Each row of a before or after table is a point. One or more steps were done to the points. Then noise was added and the rows were shuffled. The steps act on how far a point lies along the listed directions, d1 being the first. Name the steps. A step turns or swaps two directions, mirrors them in a line or flattens them onto one, adds a multiple of one to another, or multiplies one. Angles are multiples of 10 degrees, from the lower direction toward the higher: turns from -170 to 170, lines from 10 to 170 but not 90. Use the fewest steps. Two steps may share a direction if one is a turn and the other turns, adds or multiplies; they go together, in the order done. Otherwise the lowest direction goes first.

Directions:
(1): [-0.44  0.05 -0.25]
(2): [-0.25 -0.17  0.41]
(3): [-0.04  0.48  0.17]
Before (13 x 3)
[[-0.67  0.15  0.05]
 [ 0.11 -0.30  0.10]
 [-0.20  0.12  0.86]
 [-0.37  0.14 -0.06]
 [-0.11  0.05 -0.10]
 [-0.54  0.56 -0.26]
 [-0.07 -0.05 -0.13]
 [ 0.27 -0.32 -0.05]
 [-0.06 -0.09 -0.16]
 [ 0.23 -0.46  0.12]
 [-0.30  0.07  0.19]
 [ 0.12  0.12 -0.01]
 [-0.99  0.25  0.45]]
After (13 x 3)
[[-0.01 -0.01 -0.04]
 [-0.15 -0.09  0.26]
 [ 0.00 -0.41 -0.14]
 [ 0.12 -0.23 -0.23]
 [-0.02 -0.23 -0.06]
 [-0.17 -0.01  0.34]
 [-0.06  0.05  0.14]
 [-0.10  0.44  0.20]
 [-0.46 -0.15  0.80]
 [ 0.07 -0.15 -0.18]
 [-0.44 -0.16  0.76]
 [ 0.01  0.10 -0.04]
 [ 0.11 -0.06 -0.03]]
Steps: multiply d1 by 0; turn d2 and d3 by -20 degrees

Directions:
(1): [ 0.13 -0.26  0.24 -0.30  0.20 -0.36 -0.17  0.50]
(2): [ 0.36 -0.32 -0.40 -0.18  0.25 -0.06 -0.20 -0.39]
(3): [ 0.34 -0.27  0.36  0.04  0.16  0.31  0.49 -0.06]
(4): [-0.12  0.42 -0.03 -0.55  0.38  0.18  0.15 -0.03]
(5): [-0.33 -0.15 -0.28  0.22  0.35 -0.32  0.44  0.05]
Before (9 x 8)
[[-0.28  0.44 -0.05 -0.51  0.10  0.08  0.02  0.28]
 [ 0.35  0.21 -0.08 -0.21 -0.04  0.21 -0.73 -0.35]
 [-0.28  0.33  0.29 -0.38  0.14 -0.10  0.20  0.10]
 [ 0.09  0.45 -0.21 -0.65  0.38  0.04 -0.62  0.06]
 [ 0.08 -0.09 -0.01 -0.24  0.02 -0.16 -0.58  0.27]
 [-0.18 -0.35 -0.23  0.41  0.08  0.01  0.40 -0.32]
 [-0.10 -0.20 -0.38  0.01  0.68  0.01  0.70 -0.63]
 [ 0.11  0.09  0.19 -0.31  0.12  0.12 -0.02  0.39]
 [ 0.27 -0.42  0.26  0.19 -0.08 -0.05  0.32 -0.13]]
After (9 x 8)
[[ 0.10  0.00  0.20 -0.23  0.16  0.06  0.18  0.45]
 [ 0.25  0.04  0.11 -0.35  0.10  0.18 -0.41  0.20]
 [-0.08 -0.23 -0.03  0.16  0.14 -0.11  0.48 -0.17]
 [-0.41 -0.15 -0.46  0.38  0.04 -0.16  0.08 -0.31]
 [ 0.50  0.05  0.13 -0.49  0.25  0.17 -0.61  0.17]
 [-0.08  0.11  0.14 -0.40 -0.16 -0.01 -0.11  0.40]
 [-0.33 -0.30 -0.66  0.17  0.37 -0.55  0.09 -0.35]
 [-0.22  0.13  0.31 -0.23  0.02 -0.25  0.10  0.17]
 [ 0.64 -0.10  0.24 -0.10  0.09  0.40 -0.33 -0.30]]
Steps: flatten d1 and d4 onto the line at 30 degrees; turn d3 and d5 by 50 degrees

Directions:
(1): [ 0.48 -0.04  0.58  0.10  0.12 -0.04  0.16  0.57 -0.08 -0.15 -0.07 -0.22]
(2): [ 0.11 -0.16  0.16 -0.02  0.19  0.66  0.05  0.00  0.59  0.14  0.17  0.32]
Before (9 x 12)
[[-0.44 -0.14 -0.50 -0.24 -0.09  0.55 -0.11 -0.57  0.65  0.30  0.26  0.51]
 [-0.24  0.11 -0.39  0.13 -0.02  0.18 -0.18 -0.38  0.19  0.10 -0.05  0.16]
 [ 0.06 -0.03  0.00  0.08  0.10  0.85 -0.07  0.06  0.82  0.16  0.12  0.50]
 [ 0.30  0.23  0.28  0.20 -0.10 -1.02 -0.16  0.41 -0.84 -0.34 -0.44 -0.63]
 [-0.08  0.16 -0.16  0.23 -0.22 -0.33 -0.14  0.07 -0.45  0.03  0.06 -0.06]
 [ 0.15 -0.15  0.00  0.14  0.05  0.72  0.02 -0.01  0.60  0.05  0.31  0.33]
 [-0.35  0.25 -0.55  0.10 -0.05 -0.04 -0.20 -0.31 -0.29  0.20  0.12  0.03]
 [ 0.13 -0.10  0.00  0.05  0.16  0.37  0.14 -0.09  0.47  0.18  0.11  0.26]
 [-0.14  0.13 -0.47  0.12 -0.13  0.09  0.07 -0.46 -0.01  0.20 -0.20  0.14]]
After (9 x 12)
[[ 0.08 -0.07 -0.06  0.02  0.07  0.09  0.11 -0.11  0.18  0.13  0.05  0.12]
 [-0.26  0.13 -0.60  0.07 -0.13  0.12  0.06 -0.58  0.01  0.23 -0.23  0.19]
 [ 0.06 -0.05 -0.11  0.14 -0.08  0.34 -0.05  0.00  0.26 -0.01  0.22  0.13]
 [-0.68 -0.06 -0.78 -0.25 -0.23  0.23 -0.18 -0.77  0.36  0.28  0.20  0.42]
 [-0.45  0.24 -0.63  0.08 -0.04  0.09 -0.20 -0.42 -0.15  0.26  0.20  0.14]
 [-0.04  0.09 -0.14  0.19 -0.16 -0.11 -0.09  0.09 -0.25  0.11  0.12  0.05]
 [-0.04  0.09 -0.13  0.11 -0.04  0.36 -0.11  0.03  0.36  0.06  0.00  0.31]
 [-0.33  0.14 -0.54  0.13 -0.06  0.10 -0.22 -0.52  0.17  0.11 -0.04  0.16]
 [ 0.51  0.12  0.55  0.25  0.09 -0.45 -0.07  0.56 -0.35 -0.25 -0.36 -0.38]]
Steps: multiply d1 by 1.3; multiply d2 by 0.4
